Every row gives one point. To make a cloud, some directions were put in groups of two or more. Within a group, all points are equally far from the middle, so they leave a hole (a ring in 2 directions, a hollow ball in 3). The other directions are filled evenly. Then the cloud was stretched, turned, moved and blurred a little. How many holes are there, and how many directions does each take, smallest first?
(in the rows, 128 means zero)

Cloud (15 x 2):
[[ 91 118]
 [175  62]
 [154 174]
 [146  81]
 [124  58]
 [162 171]
 [187 143]
 [ 92  82]
 [108  88]
 [156  64]
 [136  84]
 [111  59]
 [168 170]
 [197 160]
 [118  65]]
Holes: 0

Cloud (19 x 3):
[[ 67 131  73]
 [ 47 150 104]
 [ 84  31 175]
 [182 105  81]
 [123 193 166]
 [160 139 148]
 [100 146  89]
 [ 68  70 162]
 [201 110 134]
 [155 161 138]
 [ 46 125 132]
 [138  82  92]
 [135 192 175]
 [ 67 161  85]
 [150 134 165]
 [163 119 140]
 [142  62 162]
 [202 117 122]
 [129  85  44]]
Holes: 0

Cloud (28 x 4):
[[119 167 119 126]
 [ 51 187 118 141]
 [ 85 192  70  96]
 [146  76 113 154]
 [102 132 128 146]
 [ 97 119  61 135]
 [121  71  48 142]
 [179 133 133 170]
 [172  48 167 109]
 [ 93 144 196  93]
 [105 152  89 157]
 [106 161  71  55]
 [123  72  69 115]
 [153  56  79 142]
 [147 154 167  84]
 [151  68  45 158]
 [131  57  22 149]
 [130 180 157 136]
 [203  74 147  98]
 [ 38  46 128  94]
 [162  69 119  73]
 [172  49  86 129]
 [118  93 101 118]
 [121 163 114  66]
 [140  59  87 111]
 [103  80 149 102]
 [ 64  73  46 140]
 [112 106 171 126]]
Holes: 0

Cloud (46 x 6):
[[132 134 120 203 156 153]
 [125  64 137 107 206 145]
 [142 117 139  78 238 128]
 [144 137 150  79  90 136]
 [ 83  49 140 112 106 122]
 [155 119 127  55 136 111]
 [ 85 120 106 138 249 144]
 [106 136 107 163  56  95]
 [176 121 124 146 204  90]
 [189 122 131  82 213 134]
 [120 117 144 142  80 189]
 [122 121  90 123  95 191]
 [115 124  44 146 136  61]
 [133 117  59 115 107 122]
 [104 159  69 119 168 121]
 [194 175 153  88  97  78]
 [164  99 178  97 232 151]
 [209 208 178 127 154 158]
 [203 142 131 103  83 183]
 [189 127 122 107 175  52]
 [ 76  88 105 144 156  68]
 [155 131  84  94 136 107]
 [151 125 181 129 234 137]
 [143  71 149 159 149 110]
 [ 66  35  73 132 152 116]
 [163 119 148 200 128 111]
 [157 117 136  55  99 207]
 [116  84 163 107 210 121]
 [108 105 169 138 100 193]
 [105 119 128  73 127 116]
 [158  53 172  98 159 123]
 [202 169 109 139 199 112]
 [153  36 137 114 135 113]
 [246 127  94 138  98 149]
 [171  94 134 181 148  79]
 [112  89 165 118 163  97]
 [117  75 111  75 184 132]
 [156 124 184  47 159 101]
 [130  51 162  93 194 147]
 [130 105 124  68  94 216]
 [151 158 127  60 184 180]
 [ 86  68  67 121 152 105]
 [190  95 141  77 115  73]
 [127 186 115 114 126  63]
 [145  96 153 142 158 214]
 [148 185  86 135 138 132]]
Holes: 1 (3)

Cloud (78 x 8):
[[102 135  71 151 145 226 106 107]
 [139 211 161  85 201  93 100 155]
 [171 185  53 180  81 138 117 100]
 [ 85 132 113 183  88 182  76 170]
 [131 212 126 189  87 162 175 115]
 [112 182  76 147  94 119  12 128]
 [143 102 122  52 101 119  68 170]
 [105 152  62 147 186  89 177 104]
 [135 143 137  87 173 144 131  52]
 [146 183  83 221 119  79 146 117]
 [156 177 102 102  87 221 143 125]
 [149 129 176  55 162 162  97 126]
 [ 96 110  94 197  41 129 127 161]
 [181 143 128  79 149  89 145  97]
 [167  93  88 153 188 196 164 115]
 [108 161  92 137 107  54 100 182]
 [ 69  83 142  86 148 155  96 175]
 [101 140 155 148  67 159  70 207]
 [ 87  92 163 156 202 151 150 211]
 [118 126 123 162 222 126 152 195]
 [ 88  73  94 163  37 118 177 150]
 [ 90 172  58 131 162 140  68  59]
 [200  80 157 136 179 224 124 165]
 [152 143 166  95 174 174  97  89]
 [115 109 161  58 124 100  78 123]
 [ 89 112 148 183  95 125  42  90]
 [224 167 158 168 134 170 153 214]
 [120 173 208 165 151 195 140 178]
 [128  98 179 207  66 101 126  88]
 [139 188 187 119  96  89  86 210]
 [131 153 141 232 145 145 194 107]
 [107 199  79 167 104 177  97 179]
 [114 182 203 175 197 103  51 155]
 [140 151  95 113 173 141 216 161]
 [ 70 165  50 134  78  91 115 128]
 [121 143  42  91 139 117  96 173]
 [150 197 155 220 124  82 108 142]
 [ 51  96 155 168 108 173 103 119]
 [119  92 179 172 113 179  64 188]
 [166 111 140 116 191 187 100  98]
 [118 123  34 130 135 127 160 176]
 [155 129 114  45 106 184  84 158]
 [ 83 132 153 191  23 110 141 114]
 [133  89  44 128 176 148 145 113]
 [107 147 165 109 181 190 197 106]
 [105  99  41 116 101 117 133 160]
 [ 96 149 158 175  45 128 162 173]
 [150 134 152 144 204 109 190 150]
 [ 64 126 145 212  65 139 109 116]
 [ 75 195 169 126 178  83 122  83]
 [144  63  74  87 109 141 125 176]
 [167 140 172 196 175  94 155 171]
 [164 135 130 110 202 201 105 114]
 [147 166 119  96 108 185  88  83]
 [162  93  66 164  70  95  85 114]
 [144 154  53 187  99 143 156 191]
 [167 141  46 120  60 178 145 142]
 [102  78  78  85 171 178 101 176]
 [180 109 121 153  52 102 155  66]
 [107 101 145  87 142 124 130  34]
 [ 39 139 135 106 130 120 122 154]
 [158 162 126 139 230  74 135 106]
 [ 97 124  76  98  64 105  80 138]
 [106 164 144 155 229  84 137 102]
 [208  95  83 145 193 176 118 174]
 [134 195 126 177  96  74 131 174]
 [152  65  76 156 153 100  83  88]
 [ 95 141  93 139 178 213  72 190]
 [166 155 101 168 198  72 158 105]
 [ 99 104 197 163 158  97 134  29]
 [ 66 128 178 127 165 112  59 142]
 [140  99  90 140 186 208  75 143]
 [ 80 196 111 146 209 108 103  97]
 [182 181 113 170 107 117 183 144]
 [ 56 174 132 117 137 151 117 189]
 [107 199  90 100 146 175 135 218]
 [134 106  65 100 160  73  59 168]
 [137 133 188  87 136 150  46 108]]
Holes: 2 (3, 3)

Cloud (103 x 9):
[[178 101 106  90 114 148 116 141 169]
 [169  80  91 165 119  87 129 103 123]
 [213 105  65 105 175 137 153 126 120]
 [130 129 158 144 138 111 103 131 140]
 [136 133  96  92 148 111 113  50 122]
 [ 97 136 136  98 135 150 103 192 142]
 [ 93 133 164 117  97  55 133  70 202]
 [164 146 118  77 125 103 158 115 155]
 [147 113 187 120 115 109 111 161 103]
 [146  86 107  96  77 168 182  94  87]
 [196 145 152  66  72  82 125 138  82]
 [128 117 179 120 140 147 158 131 107]
 [ 76 146 110  59  86 102 108  69 123]
 [147 177 115  71 116 104 158 150 179]
 [140  60 111 184 100 147 106 104  77]
 [178 113 133 110 106 119 106  15 160]
 [175 112 113 134 133 119 154  79 130]
 [168 172 137  95 127 178 118 100 172]
 [150 163 182 137  84 121 100  81 167]
 [136 178 175 182 108 155 134 121 175]
 [ 58 121 156 161 196 137 127  74 117]
 [122 136  59 165 120  92 106 113 139]
 [ 90 140 190  74  48 136 133  96 159]
 [111  90 130 114  77 117 145  85  97]
 [103 112 116 189 174 129 128  86 144]
 [168 115 186  70 181  94 141 129 130]
 [167 207  95  75 129 137 127  84 140]
 [111 120  72 148 168  96 103 120 170]
 [158 120 119 147 138  52 152  90 102]
 [211 157  94  79  75 187 148 176  94]
 [162 119 114 127 155  87 106 193 176]
 [112  80 151 145 100 148 129 107 106]
 [120 118  78 181  67 113 102 154 130]
 [155  93 177  96  65 172 190 138  94]
 [156 150 146 109 102 102 147 182 166]
 [174 202 118  83 114 188 156 225 137]
 [ 86 126 123  81 156 152  87 138 125]
 [154 168 109 102 173 110  97 110 110]
 [162 167  42 122  94 126 100 122 168]
 [202 108 147  99 109  85 112 141  60]
 [185 152 146 112  92 155 147  91 104]
 [159 165 165  58 180 135 123 137 151]
 [118 110 129  72 141 183 155  67 137]
 [123 129 109 104  76 118 153  74 162]
 [ 96  89 120 126 121 158 158  85 200]
 [157 139 200  75 173 160 145  91 119]
 [108 151 160 195 107 136 124 125 106]
 [155 174  59 144 152 112  97 226 102]
 [109 168 159  98 111 135 121 123 181]
 [176 128  94 200 115 203 158 105 128]
 [150  62  88 184  76 169 163 132  63]
 [155 149 204 121 182 201 111 136 100]
 [156 147 223 146 166 127 109 184 101]
 [141 177 108 182 107 119 128 201 111]
 [122 136 179 143 249  97  87  83 171]
 [112 118 150 107  85  96 162 107 112]
 [148 158 100 112  98 153 148 138 123]
 [158 106 192 136 120  89  89  48 188]
 [208 135 159 143 138 138 160 122 186]
 [123 161  76 161 161 186 132  95 185]
 [111 127 195 157 162 180 127 193 107]
 [150 207 160  97 135 151  93 130 177]
 [138 137 188  77 115 122 203 102 145]
 [186 181  48  67 115 141 144 183 105]
 [223 133 106 130 116 197 167 130 107]
 [117  97 154 198 179 162 129  97 141]
 [174 117 118  74 114  71 117 117 154]
 [ 97 154 159 126 110 107 115 100 131]
 [122 133  90 172 147  80 109 188 126]
 [132 106  67 112 163 201 123  96  88]
 [106 154 179 158 160 145  99 130 112]
 [148 176 191  49 152 135 100  61 199]
 [169 144  49 132 175 111 115 121 138]
 [149 116 115 106 114 144 175  84 146]
 [130 166  93  67 150 159 160 161 163]
 [201 103 114 165 103 104 105  89 142]
 [179 128  84 124 162 134 140  76 129]
 [157 170 200 111 155 191 113  94 161]
 [191 171 139  73 118 155 109 183 146]
 [132 126 155  99 140 133 100 138 102]
 [130 147 158 121 136 105 131 181  61]
 [100 133  69  98  94 159 118 133 134]
 [179 122  96 103 123  83  96 143 134]
 [ 58 130 177  63 125 132 111 110 141]
 [130 100 158 138  76 147 103  77  98]
 [138  74 114 219 150 177 137 151  68]
 [175  93 100 118 148 130  94  70  95]
 [168 115 128 103  70 115 208  98  98]
 [121 113 185 107 160 194 177 133 126]
 [110 121 106 202  98 166 127 102 134]
 [153 133 108 110 165  69 139 100  98]
 [146  72 118 202 126 151 154 135 105]
 [154  55 168 194 106 131 164 129  94]
 [136 115  12 126 113 103 102 100 156]
 [112 174 145 139 143  91 141 109 177]
 [146  89 117 146 225 114  97 119 151]
 [133 119  40 110 104 103 120 147 121]
 [180  96 123 152  93 176 124  59 197]
 [151 104  97 145 178 183 100 109 133]
 [104 131 113 173 117 117 143 112 118]
 [ 85 136 163 190 161 160  66 165 140]
 [196  76  65 142 181 124 118 128 114]
 [170 156 185 191 135 135 141  97 118]]
Holes: 0

Cloud (101 x 9):
[[111  98  95 147  92 132 187  70  66]
 [140 133 216 160 152 153 125 125 156]
 [192 139  98 166 138 163 130 170  69]
 [155 175 139 185 136 189 129 171 129]
 [150 142 110  97  74 144 167 211  71]
 [ 80 117 142  79  68 152 129 214 168]
 [ 60 138 128 131 105 113 167  93 156]
 [132 168 100 186  98 125 132 131  94]
 [166  94 164 144 138 118 128  59  72]
 [135 109 164 188 140  92 223 100 104]
 [131 155 117 106 127 128  91  33 130]
 [190 128  81 116 164 111 160 146 123]
 [166 123 143  44 110 105 197  85 124]
 [195 135 185  78 152  73 137 106 166]
 [145 128 173  61 152 126 171 106 156]
 [121 135  87 195 133 147 155 120 133]
 [128 170 173  36 106 156 150  99 160]
 [148 116 103 112  85 147 116 203  99]
 [185 178 182  73  97 152 185 131  95]
 [118 165 155 118 127 140 200 114 154]
 [124 134  68 122  69 114 141 197 109]
 [192 125 108 148  98 133 190  83 144]
 [145 132 167 190  80 171 178 114  82]
 [ 86 155 113 128 173 137 148 123  98]
 [135 120 115 166 145 208 133 102  88]
 [139 148 183 100 160 182  92 111 216]
 [ 43 106 101 167 102 112 130  94 140]
 [100 149 145 183  80 147 131 170  75]
 [139  70 191 118 150 190 142  57 132]
 [150 158 137 165 112 150 215 147  84]
 [ 91 115 110 165  30  95 142 145 176]
 [ 77  84  85 198  84 141 144 134 165]
 [159 132 135 176  92  69 171 133 176]
 [ 72 100 107 146  87 119 185 144 170]
 [135  97 111 115 150 108 188 193  81]
 [136  49 187 145  13 140 160 123 126]
 [103  79 162 204  70 124  79 102 194]
 [ 91 103  75 156 109 146 159 116  81]
 [172  67 160 134 166 153 218 157 134]
 [ 85 127 147  75 130  85 123  88 178]
 [133  87 104 135 101 215 111 104 194]
 [173  77 104 145 134 136 149 108 118]
 [183 154 134  97 167  57 197 129  91]
 [110 108  61 137 132 151 153 122 173]
 [131 145 184 164 125 170 223 104 126]
 [142 187 127 143 129 167 106 125  64]
 [109 138 111 158 157 119 152 127  28]
 [201 137 167  80 119  95  96  73 143]
 [183  72 157 118  72 146 175 139  96]
 [115 135 100 136 101 142 197  39 128]
 [113 113 103 209 122 146 175 167 123]
 [184 142 183 145 146 190 119 128 112]
 [152 107  84  85 104 144 199 142  44]
 [128 121 137 184  87 169 172 131 185]
 [142  81 125 129 134  49 165  92  50]
 [176 136  75 147 190 173 164 114  90]
 [162 157 174  72 120 215 130 128  90]
 [133 117 205  97 132 123 156 177 110]
 [ 61 131 175 112  69 199 117 146 219]
 [175 190 140 169 135 192 143 140 101]
 [172 120 161 165  66  88 111 126 178]
 [ 63 142 104 155  69 152  81 133 109]
 [204 108 137  94 134 186 165 128 145]
 [189 136 112 112 134  99  80  40 145]
 [104  83 126 107 139 149 200 102 169]
 [ 71  99 179 120  72 125 160 140 233]
 [ 95 173 160 138  89  70 100 134 110]
 [143  90 146  88 157 158 149  37 140]
 [ 87 154 175 143  77  94 146 123 115]
 [124 164 131  58 153  87 119  53 169]
 [142 132 147  42  78 107 197  98 131]
 [121 147 199  84 109 132 166 120 120]
 [163 131 166  89 141 190 106 129 136]
 [177 193  92 110 147 118 188 161 125]
 [128 139  42 121 108 134 142  99 125]
 [142 114 138  82 159 122  96 147 116]
 [151  82 121  94 160 167 147  93 129]
 [111 140 166 102  70 158 132 210  95]
 [133  91 174  61  93  84 158 112 146]
 [ 97 125 204 142  99 162 158  58 137]
 [123 177 182 143 143 132 130  95 183]
 [ 68  82  85 155  83 111 167 100 135]
 [119 102 128 178 104 121 222 107  69]
 [101 166 173 144 164 110 151 187 100]
 [115  71 208  84 134 157 200  54 152]
 [ 82 135  95  83 158 143  88 110 140]
 [ 54 121  90  93 111  92 117 101 102]
 [134 183  91 111  88  72 175  58 169]
 [ 96 128 202 171 156 161 174 127 122]
 [216 173 180  92 128 160 139 132  97]
 [160 193 128 149 179  93 174  75  87]
 [145 136 191 104 131 119  94 118 207]
 [115 103 164  70 115  85 182  98  68]
 [120  78 191 133 157 110 143  82 119]
 [103 133 123 138  79 166 113 146   7]
 [ 80 115 137 184 113 101 188 128  92]
 [ 25 176 115 100  63  91 117 147 140]
 [133 127  75 149  71 144 159  98  62]
 [173  80 146 172 174 154 140  55 126]
 [ 77 124 155 110 170 146 151 109 179]
 [153 142 114 204 195 204 167 132  73]]
Holes: 1 (4)

Cloud (88 x 9):
[[176 160 171  79 210 168 144 106 221]
 [137 161 149 135 106  79  70  96 104]
 [100 171  99 223 111 149 120  76 184]
 [178  88  88  90 169 121  93  76 124]
 [114  97  93 181 174 136  93 197 115]
 [207 134  92  66 141 187 158  93  94]
 [175 130 135 124 182 125 132  51 122]
 [ 83 116 176  68 134 112  67 162 117]
 [119 153  47 110 150  93 143 207 150]
 [142 124  96 244 118 148 139 132 187]
 [169  94 103  68 205 127  73 152  91]
 [107 225 122  74 153 158 202  96 209]
 [ 73 138  90 125 124  69 154 208 114]
 [ 97 184  42 158 116  76 116  58 126]
 [136 106 157 129 154 180  57  66 114]
 [131 149 129 136 140  97  64 100 174]
 [ 82 123  89 112 187 114 136  54 142]
 [ 87 176  94 140 139  34 156 147 154]
 [148  79 168  66 122  92 127 109  88]
 [ 94 103 142 150 105 186 154 151 131]
 [ 53 113  92  50 222 124 103 151 139]
 [149 165 187  82  69  73  84 176  98]
 [ 95 126  90 129 196 130  42 184 150]
 [195 211 124 140 159 150  62 124 135]
 [140  83 181 222 113  57  56 139 144]
 [163 160 125 127 133 135  75  59 167]
 [100  73 179  73 204 130 116 182 167]
 [142 193 119 188 151 124  88 184 215]
 [103 232 123 125 178 198 137 117 196]
 [162 171 145 197  88 215 145 121 148]
 [170 163  50 162 114  56 124 155 162]
 [118 135 121 187 205  69 134 195 125]
 [136 202  97 106 178 154  92 195 156]
 [194 152 151 178  76 101  92 142 127]
 [133 122 131 174 147 136  63 203 143]
 [154 223 107  98  89 139 190 111 185]
 [136 150 171 161 180  70 133 123  94]
 [185 145 184 136  76 106 169  57 104]
 [171 197 119 172 132 194  81 139 156]
 [139 152  68 160 152 123 148 181 154]
 [ 87  23 169 149 204 149 110 177 154]
 [150 166 100  94  95 145 187  91 171]
 [151 130 152  77 134  54 117 148 194]
 [108 164  83 151 156 102 121 193 117]
 [ 91 135 171  77 202  70  83 157  98]
 [154 149  97  87 185 133 180 157 148]
 [129 150 154  87 112  25 181 117 107]
 [ 91  83  70 111 172 174 113 147 140]
 [154 144  79 127 219 183  65  91  91]
 [136 161 127  12 136 137 183 101 172]
 [142 139 145  27 101 102 195  95  85]
 [ 95 103  85 132 220 107 132 188 109]
 [130 122 188 142 125  91  56 143 159]
 [180 106 121 158 128 130 138  90 187]
 [130  99  68 188 206 184  66 173 144]
 [101 116 129  91 148  86 194 111  91]
 [125 210 155  74 145  88 168 101 156]
 [145 104  54 210 123 191 159  78 154]
 [ 85  77 173  45 167 106 137 152 103]
 [190  85 188 222 174  72  92 120 173]
 [ 51 133 173 117 120  97  81 198 102]
 [159 149 203 136  91 130 175 168 219]
 [133 156 132  91 214 140 157 123 236]
 [224 100 175 168 122 190 127 162 125]
 [157 232 124  69 153  98  96 206 116]
 [131 100 108  72 138 131 170  85  87]
 [175 102 122 121  90 109 110 113 134]
 [100  49 162 138 124 100  79 190 137]
 [127 130 190  28 203 117  87 192 130]
 [109 192 186 103 201  71 116 201 157]
 [121 142  80 220 166 124 108 103  68]
 [163 122 140 183 230 165 140 140 125]
 [148  95 129 171  99 140 115  36 153]
 [118  97 111  52 135  86 103 123 147]
 [181 179 137 122 185 132 154  97 197]
 [ 88 161 127 173 113  99  75 150 218]
 [ 88 181 206 132  60 103 114 169 129]
 [158 133 172 146 218 191 137 161 118]
 [122 100 166 151 197  94 104 117 202]
 [187 123 193 170 213 154 161 118 123]
 [184 146 229 199 207 149  91 130 149]
 [162  43 135 140 213 144 112 153 126]
 [123 107  89 148 233 212  88 123 133]
 [ 82  96 142 154 207 102  79 245 130]
 [123 140  56  81 119 121  80 171 138]
 [111 147 120 148 111 105 184 121 180]
 [123 124  86 101 121 174 125 151 135]
 [117 161 189  32 198  55 123 150 131]]
Holes: 1 (4)

Cloud (87 x 9):
[[179 142  81 152 149 126 160 156  98]
 [ 99 191 123 139  88 122  99 112 182]
 [ 46 198 179  96 142  85 106 103 142]
 [165 116  68  89 102 171 145 217 143]
 [160 143 132 176 162 157  93 120  44]
 [120 176 101 138  87 101  57 136 148]
 [122 126 160  78 141 218 125 137 110]
 [242  90 115 123 105 200 110 116 143]
 [128 181 134 116 112  69 129 175  82]
 [142 174 169  62 178 159 133 138 161]
 [188 124 127 129  74 160 184 137 136]
 [101 153 149 177  91 163  93 162 160]
 [107 180 182 122 169 135  78 110 120]
 [231  72  94 139 123 133 122 140 106]
 [140 140 165  75  93  97 175 131 119]
 [135 129 153 107  99 122  88 177 164]
 [125  91 175 110 185 140 132 129 119]
 [120  87  53 123 109  81 119 116 142]
 [149 135 137 139 183  60 112 128  66]
 [235 178 154 143 152 156 109 149 112]
 [151 123 106  44  95 187 173 131 138]
 [151 168 163 126 145 175 150 156  53]
 [155 150 107 183 121 134 123 184 129]
 [118 103  69 146  93 102 117  91 105]
 [175 152 166 156 123 165 116 117  32]
 [138 165 109 101  95  75 107 182  94]
 [181 131  88  93 142 103 124 160 209]
 [136 215 139  80  75 125 112 119 171]
 [105 108  73 142  95  92 111 111 160]
 [177 195 144 161 159  90  80 119 144]
 [ 87 106 140  79 100 183 235 170 119]
 [ 88 143 121 113 110 240 146 158 190]
 [173 155 124  85 101  72 125 116 129]
 [198 137 154 103  84 139 125 130 139]
 [197 134 151 117 157 153  58  86 165]
 [201 159 147 162 152  74 133  79 106]
 [117  81  76 131 108 139 109 175  87]
 [148 115 103 114 130 171 172 168  57]
 [144 164 104 177 172 133  98 117  96]
 [116  66 132  78 116 108  81 126 135]
 [210 178 125 156 138  84 142  89 155]
 [117 119 168 105 149 184  74 127 129]
 [ 87  70  94 143 119 160 138 140  78]
 [102 135  78 101  93 213 173 222 166]
 [157 168 164 119  80 183 137 115  93]
 [125 169  98 172 137 169  94 167 116]
 [238 136 121 120 115 130 133 136 133]
 [124  91 150 101 117 192 189 100 193]
 [161  92 186 134  90 145 132 107 178]
 [ 62 187 145  92 114 211 149 193 188]
 [144 124  79 182 136 182 167 156 137]
 [188 151 187 160 113 168 134 200 100]
 [109 140 175 140 180 131 161 159 106]
 [187 105 159 144 149 107 108 148 189]
 [122  97  77 138  91 150 195 130 126]
 [128 133 134 130 183 128  95  69 111]
 [120 208 161  91 163  87 131 153 135]
 [185 189 173  89 117 136 146 141 176]
 [140 132 106 116  92  57 113 155 135]
 [119 108 187 129 112 130 184 185 129]
 [ 90 159 177 107 133  63 117 131 165]
 [ 98 132 136  34  65 190 139 160 196]
 [111 127 178 104 109 153 217 188 151]
 [ 59 104 113  64 143  84 109 106 169]
 [106 118 122 164  67  96  82 133 134]
 [205 129 130 105 181 100  97  88 147]
 [186 150  77  85 169  71 111 105 199]
 [154 104 155 140 143 148 114 178 185]
 [109 188 165 167 164 160 110 144  91]
 [167 122 127 139  78 104 118 155 167]
 [201  68 155  98  90 178 128 178 144]
 [109 176 142 121 170 202 155 142 125]
 [113  73 106  72  71 121  99 128 133]
 [195 158  62 170 167 112 132 114 153]
 [ 49 139 197  88 111 160 189 150 112]
 [120 249 157 128 143 146  90 134 164]
 [126  99 137  84 149 138 167 191 103]
 [125 177 124 148 100 117 119  94 200]
 [129 155 174  84 156  78 106 143 101]
 [132 160 149 156 103 181 163 101 100]
 [148 166 177 163 133 220 110 106  79]
 [185 143  91  89 130 159 156 147  86]
 [127 103 138 137  75 119 141 101 181]
 [137  82  76 101 147 195 187 140 166]
 [219  86  97 165 133 206 146 146  84]
 [203 136 102 138 131 153  54 104  83]
 [118 158 185 121  90 180 120 102 179]]
Holes: 1 (6)
